Every row gives one point. To make a cloud, some directions were put in groups of two or more. Within a group, all points are equally far from the middle, so they leave a hole (a ring in 2 directions, a hollow ball in 3). The other directions are filled evenly. Then the cloud was stretched, turned, moved and blurred a little. How many holes are there, and how many directions does each take, smallest first?

Cloud (14 x 2):
[[ 58 -16]
 [ -7  48]
 [ 21  -7]
 [  8 -26]
 [ 13  47]
 [  5   8]
 [ 45  17]
 [ 63   6]
 [-18  18]
 [ -2 -43]
 [ 41   4]
 [-10 -46]
 [ 29  13]
 [-10  -7]]
Holes: 0

Cloud (22 x 3):
[[ 57 -14  11]
 [ 29 -12 -40]
 [ 22  40 -23]
 [ 21  22  27]
 [ 23 -11 -43]
 [ 32 -17 -34]
 [  4  37 -31]
 [  4  19  29]
 [ 11 -34  27]
 [ 16  31  17]
 [-15 -22 -37]
 [ 55  13  20]
 [ -5  38 -19]
 [ 20   7  38]
 [ 46  21 -33]
 [-23   0 -44]
 [ 56 -13 -12]
 [ 17 -22 -35]
 [-41   4 -25]
 [ 42  30  11]
 [ 52  25 -22]
 [ 23  23 -46]]
Holes: 1 (3)

Cloud:
[[ 54   6  -8 -30]
 [ 21  28   9  51]
 [-18  43 -33  20]
 [ 22   1 -25 -24]
 [ 20  56  23 -16]
 [-56  12  21  33]
 [ 18 -29 -29  19]
 [ 47  21 -13  -9]
 [ 53 -40  21  20]
 [-28  44 -12 -12]
 [ 47  18 -15  -3]
 [-35   7  30  20]
 [  9  19  49   2]
 [ 15  32   1  51]
 [ 34  44  -6  36]
 [ 15 -18  40   0]
 [ 31  33  22 -26]
 [ 31  14  51  32]
 [  2   3  42   2]
 [ 32 -32  41  -5]
 [-45   3   8  47]
 [-15 -14 -14 -39]
 [-35   1  23  -4]
 [ 21 -26  38   5]
 [ 26  33  54  42]
 [ -6  29   8  58]
 [  7  15  41 -12]
 [-18  55 -22   5]
 [-40  37  27   1]
 [-33   7  28   4]]
Holes: 1 (2)

Cloud (78 x 8):
[[-28  37 -13  -1   3 -22   5  41]
 [-23 -29  17  16  29 -65  20 -26]
 [-37  41  17 -10 -26  41 -40  -2]
 [-16   4   1  20 -35 -41   1 -27]
 [-25  24  -5   8 -27 -26 -28 -41]
 [ 11   5 -22 -51  -6 -24 -64  -9]
 [  6  28 -27  -1   8  12 -21  26]
 [  7  31  27   2  -5 -45 -49  22]
 [  0  18 -14  76  50 -30  -7   1]
 [-29  15 -19  28  42 -92 -17  23]
 [-16  50 -42  -3  13 -21  -6 -23]
 [-35  46  28  -5  16 -58 -17   4]
 [ 33  36 -14  26 -10  11 -29  46]
 [ -6 -20  18  24  59 -20  13  -8]
 [-31  -6  25 -18 -10  14  26  -5]
 [-35  28   7 -28 -10 -17 -58 -24]
 [-48  35  65  -7  38  15  -3 -38]
 [ 10  -3 -18 -12   2  10  20  14]
 [ 11  56  19   0  -6 -43  -9  18]
 [-33  28  18 -55   3 -12 -16 -50]
 [-39   9 -43  17 -11  -6 -36 -30]
 [-34  57 -28 -11  11  14  -2  28]
 [  9  24 -14  57  37 -64 -17  17]
 [  1  64  36  -1  41   9  16 -36]
 [ 13  16   5 -12  57 -58  11  25]
 [ 14  19  -9   5 -19  29   5 -18]
 [-20  68 -65   1 -16  27  18  -4]
 [-16  49 -51  14  30 -14 -25 -27]
 [ 14  21  -1   6  40 -30  -4   5]
 [-10  -3 -34  24 -52 -25 -46 -12]
 [ -8  12  44 -28   4   7   6 -47]
 [-17  -3 -24   1   3 -65 -38  24]
 [-98 -17  14  -3  -9   2 -26 -22]
 [ -9 -56  -7  24  13 -24  32 -17]
 [  8   2  33 -31   2  -3  23 -59]
 [-15 -27 -22  -8 -11  -5  -8   1]
 [-11  51  -8  34  29  -9 -12  -2]
 [-64  10 -15   4  14   0  29  32]
 [ 49  37  33   5  42  -1  42 -18]
 [-51  -3  -1  67  44  18  37  -7]
 [-46  17  -3  20  19 -30 -20  39]
 [ 17  44   7  12  10  -6  43 -64]
 [ -4 -10 -29   2 -28 -14   1  -4]
 [ 26  62  47 -10  21 -17  -6 -14]
 [-26  18  62 -30  15   5  -9  -5]
 [-16  56  -1  -8  37 -24 -46  -5]
 [  6  -1  14  53  15 -33  31 -48]
 [ 10  10 -18 -41 -47  11 -38   2]
 [-37 -21  -4  17 -40 -26 -50 -18]
 [-10  33 -25  28  21 -33  -7   1]
 [  4  70   2  19  23   5 -30  19]
 [-25  29 -18  12  50 -24 -17  13]
 [-31  29 -20 -21  30 -11  29  28]
 [-46 -23  26   5 -27   1  -5  12]
 [ 14  54 -17   4  -5 -43 -43 -21]
 [ 22  23  -3 -20  49 -44 -15  20]
 [ -8   8 -27  34  18 -47 -34  59]
 [ -1   6  24  41  11  13  18 -41]
 [ -4  75  54   8 -12   0 -28   5]
 [ 16  38  12  29  39 -21  45  -8]
 [-18 -26   6  16  -9 -28  14   5]
 [-61 -24  -3  18  -2  53   1 -10]
 [-74  33   1 -38 -33   7 -13   3]
 [-20  46 -21 -32  11 -31  -3 -14]
 [  7  48   6 -25 -13 -16   1   4]
 [-50  -6  58  17   3  53 -12  16]
 [-24  86   7  24  55 -15   4   9]
 [-12 -18 -19  44 -31 -32 -19 -15]
 [-39   1  36  -2  28  21 -26  -6]
 [ -9  44  -6  56  30  21  15  45]
 [-56  20 -23   5 -11 -29  -1  32]
 [-51   1  -8  55  -9  25   6 -27]
 [ -5   6  21   6  -7 -15 -10 -35]
 [-76  20   2 -27 -25 -24 -10 -15]
 [-16  56  -2   7  58  35  25  26]
 [ 30  52 -28  14  -9  19  35   7]
 [-31  69  13  52  30 -28  15   1]
 [-53  33  25   9 -15  -4 -14  43]]
Holes: 0

Cloud:
[[  7   4  98  -5  55  14 -29   0  -2]
 [ 28  -3  -4  23  23  57   0  14 -11]
 [ 20   0   0   5 -14 -23  31  -5  -1]
 [ 39   4  36   4  44 -12   8  -5 -33]
 [-20   3   1 -27  37  15  -4  13  10]
 [  3  27  45  66   5  23  28 -10 -24]
 [ 52  11  13  -4 -22 -32 -11 -35  25]
 [-15  16  28  26 -25 -25 -11  45  39]
 [ 48  57  85  24 -10 -36  18   0  -6]
 [ 29  18  21 -34  42 -31   3  18 -33]
 [-23  39  26   8 -55 -10 -27 -49   7]
 [ 27  23  50 -24  42   8  11 -37  -9]
 [-43  34  30  36  51  20 -12 -30  21]
 [ 48  24  58  41  38 -32  15 -29   1]
 [-19  27  32  52   8  14   5   0  21]
 [ 36  17   2  18 -24  33 -48  23   3]
 [ 24  26  32  23  40 -34 -11 -61 -42]
 [ -3  20  57  17 -28   3 -57  -8 -37]
 [-11 -25  93  37 -31   5   6 -42   2]
 [ 40  15   2  22  -8  36  16  14  19]
 [ 31  21  94   1  -6  11  35  -1  -9]
 [ -9 -12  54  23 -45   6 -40 -45   5]
 [ 24 -37  15  45  -8  26  26  25 -27]
 [-22  -3 -17  29  61   6  13 -33   0]
 [-37 -18  27  56 -26   4 -21 -16 -17]
 [ -8  26  75  10  -9   3  -6 -28 -13]
 [-32  13  -3  57 -20  38  18 -15  -8]
 [-46 -40  45  51  51 -25   1 -17 -25]
 [ 19  16  38  21  27   6 -16 -26  19]
 [ -2 -11  99  14 -18  15   5 -32   6]
 [ 33  -6  55  30  -2  16 -48 -17 -11]
 [ 58  33   6  19 -11  21 -14 -29  41]
 [  3 -14  30 -30 -19  42   9 -18  47]
 [ -4 -24  -2  30  -2  46   9 -12  29]
 [-12  21  32   5  52  -6 -20  10 -30]
 [-14 -22  54   2 -14  53 -58 -52  13]
 [-18  15  47  45  43  38  -6 -21 -23]
 [-18 -40 -14 -12  18  18 -32  -7  -8]
 [-21  -9  -9  34 -20  36  -2   1 -21]
 [ -8  23   8  -1  12   6  -2 -19   1]
 [ 47  27  28  46 -11  11 -22 -23  27]
 [-14 -44  28 -50  44   7   5 -27 -28]
 [ -7  23  32   8 -28  19 -22 -38  49]
 [ 19   2  -4  -4  20  -2 -22  47  11]
 [ 64   7  17 -38 -38 -19 -11  -2  18]
 [ 55 -30   6 -28 -18 -38 -25   2   4]
 [-33   0  89   9 -23  12   7 -29  -9]
 [-63   2  16 -18  28 -39  11 -21   2]
 [ -4  39  23   2   3  48  12  23  20]
 [-14 -37  53  28 -32 -18  17  36   1]
 [ 39   6  19 -16  18 -39  43  51   6]
 [-29  21  52  17   7   0  28  19 -38]
 [-22   5  -5  -8  28  42  -3  33  -4]
 [ 23   4  79   4 -37 -33  58  -1  -1]
 [  6  40  18   8 -15  -1  37  -7  12]
 [ -7 -10   8  -1   2   7 -39 -12 -18]
 [ 11  -3  14  -6  24  11 -37  -5  -4]
 [-32 -28  32  51  39 -32  29   2  26]
 [  4  13  31  73  -4  39 -48 -18  31]
 [-27  38 -16  14 -29 -14  -4 -16  -2]
 [ 18   9  79  46 -14  14 -36 -21 -11]
 [-19  -1  73  36  -9 -26  31  30  -9]
 [ 31  36  76  43 -26 -48 -10  11  -3]
 [ 12 -12  25  25  21 -23 -14 -33 -14]
 [-58   9  24 -18   7  -4   2 -40  29]
 [-22  11  34   3 -38  11  -7  55  25]
 [ -5  -6 -19   5 -21  28 -58  -4   1]
 [ 61  19  69  42 -24 -51  18  20  -7]
 [ 11  -6  -9  21  45 -49  37 -30  33]
 [ 51   1  25  40  17 -37   8   4  -3]
 [ 30 -24  57 -31  44 -26  13  14   4]
 [ 42   7  23  29  23 -59  14  22 -11]
 [ 11   9  19  10  25 -41   8 -42 -42]
 [-35 -25  28  31 -27 -36   0   5  12]
 [ 16   9 -10  29  -1  61 -16 -14  10]
 [ 21   7  44   8  17 -14  42 -32  29]
 [-15 -16 -28 -30 -40 -17  -9  14  22]
 [  7  -2  32  14   3   3 -23 -23   1]
 [  8  -3  17   7  29 -70  60  -2  41]
 [-29 -34  42 -21  31 -29  -8  37   2]
 [-24  -3  53  34  46  -1  11   5 -20]
 [-20   1  28  80 -13  12 -18 -12  22]
 [-40  -1  49   7  25 -29   1 -42  54]
 [-25  15 -15  69   5  36 -50   5   1]
 [ 15   0  44 -34 -43  -4  23  -6 -28]
 [ 21 -15  49 -22   1   9 -20 -20 -29]
 [-10 -11   7  14 -25  -7 -16 -17   8]
 [-29  13  89  20  -2  12  -4 -20  26]
 [ -1  17  24   8  30  15 -28  10  50]
 [  2  19  63  46 -26  13 -30 -42 -23]
 [ -1  39  11  13 -16  14 -23 -61   8]]
Holes: 0
